Rows are points. Each copy is the shape, with its points in the same order, turned, moved and blurred by noise. Say if it was mirrored as well.

Shape (7 x 2):
[[-0.061, -0.156],
[0.141, 0.045],
[0.115, -0.069],
[-0.120, -0.044],
[-0.178, 0.323],
[-0.034, -0.163],
[-0.008, 0.338]]
Copy 1 (7 x 2):
[[0.046, -0.123],
[-0.064, 0.119],
[-0.078, 0.017],
[0.134, -0.030],
[0.317, 0.283],
[0.035, -0.136],
[0.171, 0.366]]
Copy 1 is: mirrored
Copy 2 (7 x 2):
[[0.017, -0.234],
[0.058, 0.079],
[0.161, -0.006],
[-0.095, -0.119],
[-0.404, 0.130],
[0.037, -0.177],
[-0.272, 0.219]]
Copy 2 is: only turned
Copy 3 (7 x 2):
[[0.015, 0.220],
[0.075, -0.066],
[0.123, 0.067],
[-0.066, 0.117],
[-0.298, -0.190],
[0.046, 0.195],
[-0.156, -0.261]]
Copy 3 is: mirrored

Shape (7 x 2):
[[0.079, 0.043],
[-0.059, -0.053],
[-0.310, -0.017],
[0.029, 0.060],
[0.102, -0.064],
[0.442, -0.017],
[-0.225, -0.131]]
Copy 1 (7 x 2):
[[-0.049, 0.100],
[0.058, -0.077],
[0.260, -0.135],
[0.017, 0.107],
[-0.124, 0.027],
[-0.366, 0.224],
[0.165, -0.184]]
Copy 1 is: mirrored
Copy 2 (7 x 2):
[[0.072, -0.039],
[-0.043, -0.104],
[-0.252, 0.025],
[0.070, -0.002],
[0.101, -0.146],
[0.437, -0.205],
[-0.210, -0.097]]
Copy 2 is: only turned
Copy 3 (7 x 2):
[[-0.008, 0.071],
[-0.095, -0.038],
[-0.340, -0.102],
[-0.086, 0.164],
[0.002, 0.024],
[0.290, 0.217],
[-0.225, -0.212]]
Copy 3 is: only turned
Copy 4 (7 x 2):
[[0.103, 0.023],
[-0.048, -0.025],
[-0.168, -0.238],
[0.093, -0.014],
[0.050, 0.114],
[0.289, 0.363],
[-0.217, -0.124]]
Copy 4 is: mirrored

Shape (8 x 3):
[[-0.157, -0.260, -0.084],
[0.013, -0.211, 0.055],
[0.092, -0.120, 0.024],
[0.148, 0.008, -0.033],
[0.135, -0.229, 0.134],
[-0.296, -0.048, -0.167],
[-0.023, -0.013, 0.400],
[0.058, 0.060, 0.218]]
Copy 1 (8 x 3):
[[0.180, -0.266, 0.086],
[0.226, -0.046, 0.063],
[0.170, 0.029, -0.012],
[0.062, 0.069, -0.108],
[0.313, 0.076, 0.040],
[-0.070, -0.323, 0.102],
[0.122, 0.237, 0.322],
[0.043, 0.195, 0.127]]
Copy 1 is: only turned
Copy 2 (8 x 3):
[[0.017, -0.073, -0.391],
[0.167, -0.155, -0.237],
[0.216, -0.085, -0.144],
[0.146, 0.041, -0.034],
[0.296, -0.198, -0.178],
[-0.190, -0.003, -0.353],
[0.061, -0.407, 0.030],
[0.071, -0.230, 0.085]]
Copy 2 is: only turned
Copy 3 (8 x 3):
[[-0.015, -0.262, 0.082],
[0.127, -0.064, 0.071],
[0.127, 0.005, -0.001],
[0.047, 0.090, -0.135],
[0.244, 0.035, 0.086],
[-0.268, -0.198, 0.030],
[0.054, 0.277, 0.280],
[0.014, 0.250, 0.079]]
Copy 3 is: only turned
Copy 4 (8 x 3):
[[-0.269, 0.103, -0.140],
[-0.215, -0.087, -0.004],
[-0.125, -0.169, -0.054],
[0.033, -0.203, -0.096],
[-0.228, -0.205, 0.057],
[-0.071, 0.244, -0.205],
[-0.041, -0.073, 0.360],
[0.050, -0.144, 0.150]]
Copy 4 is: only turned

Shape (9 x 3):
[[-0.190, 0.011, -0.017],
[-0.094, 0.179, 0.026],
[-0.135, 0.148, 0.126],
[0.245, 0.004, -0.323],
[-0.029, 0.103, 0.228],
[0.048, -0.192, -0.201],
[0.044, 0.072, 0.300],
[0.137, -0.190, -0.203],
[0.144, -0.161, -0.085]]
Copy 1 (9 x 3):
[[0.026, 0.189, -0.164],
[0.183, 0.120, -0.068],
[0.212, 0.084, -0.173],
[-0.158, 0.095, 0.309],
[0.176, -0.073, -0.166],
[-0.258, 0.116, 0.021],
[0.169, -0.187, -0.173],
[-0.279, 0.059, 0.110],
[-0.194, -0.029, 0.052]]
Copy 1 is: mirrored
Copy 2 (9 x 3):
[[-0.104, 0.222, -0.041],
[0.063, 0.216, -0.049],
[0.092, 0.297, -0.021],
[0.070, -0.301, 0.029],
[0.135, 0.314, 0.142],
[-0.124, -0.101, 0.104],
[0.176, 0.345, 0.296],
[-0.109, -0.199, 0.154],
[-0.053, -0.095, 0.205]]
Copy 2 is: only turned
Copy 3 (9 x 3):
[[-0.123, 0.089, -0.083],
[-0.044, 0.161, 0.082],
[-0.087, 0.075, 0.125],
[0.352, 0.250, -0.250],
[-0.012, -0.057, 0.154],
[0.135, 0.053, -0.333],
[0.057, -0.136, 0.195],
[0.217, 0.053, -0.334],
[0.216, -0.026, -0.235]]
Copy 3 is: only turned
